Rows are points. To make a cloud, some directions were put in groups of two or more. Within a group, all points are equally far from the middle, so they leave a hole (a ring in 2 directions, a hollow ball in 3). The other directions are filled evenly. Then the cloud was stretched, turned, moved and blurred a little. How many holes are there, and how many directions does each take, smallest first?

Cloud (14 x 2)
-0.035 0.036

-0.050 -0.023

0.011 0.052

0.019 0.050

-0.018 -0.052

0.046 0.015

-0.019 -0.051

0.004 -0.050

0.016 -0.047

-0.043 0.029

0.039 0.031

0.030 -0.036

-0.019 0.048

0.047 0.009
Holes: 1 (2)

Cloud (20 x 3)
0.049 -0.028 -0.046

-0.028 -0.045 0.013

0.017 -0.070 -0.016

-0.023 -0.051 -0.049

-0.029 -0.042 0.014

0.007 0.013 -0.064

-0.023 0.011 -0.057

0.034 -0.035 -0.055

0.042 -0.056 -0.028

-0.003 -0.051 0.023

0.058 -0.007 -0.029

-0.047 -0.035 -0.013

0.011 -0.020 0.039

0.029 -0.033 0.031

-0.029 -0.032 0.023

0.026 -0.063 -0.036

-0.049 -0.026 -0.036

-0.002 0.036 0.012

0.028 -0.002 -0.062

0.047 -0.007 0.024
Holes: 1 (3)

Cloud (31 x 4)
-0.019 0.077 -0.042 0.002

0.045 0.044 -0.040 -0.036

0.040 0.030 0.002 -0.003

-0.057 0.004 0.018 -0.002

-0.064 0.007 0.034 0.016

-0.003 -0.003 0.009 0.070

0.003 -0.014 -0.040 0.034

0.027 0.044 0.016 0.025

0.044 -0.018 -0.046 -0.021

-0.053 0.011 0.019 -0.020

-0.036 0.020 0.050 -0.057

-0.008 0.005 -0.015 0.087

0.020 0.042 0.059 0.020

-0.030 -0.013 -0.026 0.040

-0.049 0.053 0.034 0.004

-0.006 0.051 -0.007 -0.051

0.004 0.060 0.046 0.007

-0.043 -0.021 0.028 0.027

-0.046 0.058 0.041 0.009

-0.062 -0.013 0.063 0.023

-0.029 -0.029 -0.008 -0.025

0.038 0.032 0.015 -0.011

0.049 0.007 -0.024 -0.011

0.017 0.062 -0.011 0.074

0.048 0.020 0.027 -0.065

-0.007 0.061 0.047 -0.003

0.024 0.038 -0.021 0.065

-0.041 -0.018 0.001 0.007

0.029 0.009 -0.025 0.037

0.000 -0.016 -0.060 0.023

-0.046 0.059 0.038 0.010
Holes: 1 (2)

Cloud (56 x 6)
0.052 -0.076 -0.001 0.015 0.035 -0.045

-0.014 -0.038 0.057 0.012 0.025 -0.022

0.007 -0.072 0.004 -0.022 -0.047 0.041

0.052 -0.023 -0.040 -0.015 -0.009 0.009

-0.027 -0.042 0.023 0.006 0.001 -0.077

0.015 0.009 -0.062 -0.030 -0.017 -0.045

-0.003 -0.034 0.003 -0.046 0.080 -0.010

0.068 0.004 0.034 0.009 0.014 0.025

0.047 -0.012 -0.012 -0.014 0.015 0.060

0.042 -0.049 0.053 0.010 0.048 0.039

0.024 -0.060 0.041 0.020 0.035 -0.017

-0.031 -0.039 0.053 -0.024 0.009 -0.024

0.068 -0.034 -0.060 -0.004 -0.018 -0.036

0.007 -0.042 -0.009 0.063 -0.015 -0.048

0.035 -0.063 0.029 0.022 0.048 0.000

-0.024 -0.054 0.005 -0.045 0.014 -0.052

0.010 -0.024 0.004 -0.046 0.100 -0.011

0.010 -0.043 0.054 -0.039 0.000 -0.036

0.003 -0.026 0.033 -0.052 0.057 -0.010

0.001 -0.039 0.066 0.042 0.037 0.047

0.030 0.000 -0.015 0.058 -0.009 -0.066

0.030 -0.025 0.043 -0.045 0.021 -0.036

0.044 -0.055 -0.027 -0.014 0.033 0.025

0.034 -0.021 -0.031 -0.035 0.025 0.032

0.055 -0.076 -0.002 0.014 0.032 -0.035

0.038 0.016 -0.005 -0.040 0.060 -0.054

0.023 0.020 0.031 -0.044 -0.016 -0.036

-0.040 -0.001 0.013 0.016 0.049 -0.040

0.000 0.033 -0.043 -0.008 0.025 0.002

-0.017 -0.060 -0.043 0.005 0.051 0.001

-0.044 0.000 0.057 0.018 -0.007 -0.015

0.020 -0.083 -0.027 0.022 0.012 -0.013

0.006 -0.012 0.022 -0.073 -0.023 -0.019

-0.049 -0.028 0.030 -0.025 0.046 0.058

-0.023 -0.031 0.058 -0.054 0.017 0.016

0.060 -0.067 0.003 0.017 0.063 -0.021

-0.045 0.012 -0.010 0.022 -0.017 0.057

0.064 -0.002 -0.053 0.015 0.032 0.003

-0.017 -0.043 0.018 0.013 0.019 -0.083

-0.052 -0.023 -0.001 -0.005 0.046 -0.006

-0.045 -0.023 0.029 -0.001 0.024 -0.034

0.024 0.013 -0.052 -0.014 0.001 0.004

0.003 -0.030 0.063 -0.055 -0.003 -0.011

-0.038 -0.045 -0.004 -0.026 0.035 -0.036

0.007 0.043 0.011 -0.041 0.041 0.034

0.016 0.045 0.013 -0.012 0.036 -0.034

0.011 0.003 -0.014 -0.057 -0.011 0.016

-0.013 -0.047 0.065 -0.026 -0.006 -0.025

0.053 -0.085 -0.019 0.006 0.001 -0.040

0.039 -0.046 0.040 -0.027 0.006 -0.053

0.032 -0.003 -0.026 0.059 -0.023 -0.040

-0.012 -0.048 0.069 -0.037 -0.029 -0.023

0.078 -0.013 -0.050 0.020 0.021 -0.026

-0.025 0.026 -0.036 -0.002 0.004 -0.054

-0.015 0.002 -0.018 0.049 -0.009 0.050

0.057 0.008 -0.027 0.045 0.011 -0.012
Holes: 2 (2, 2)
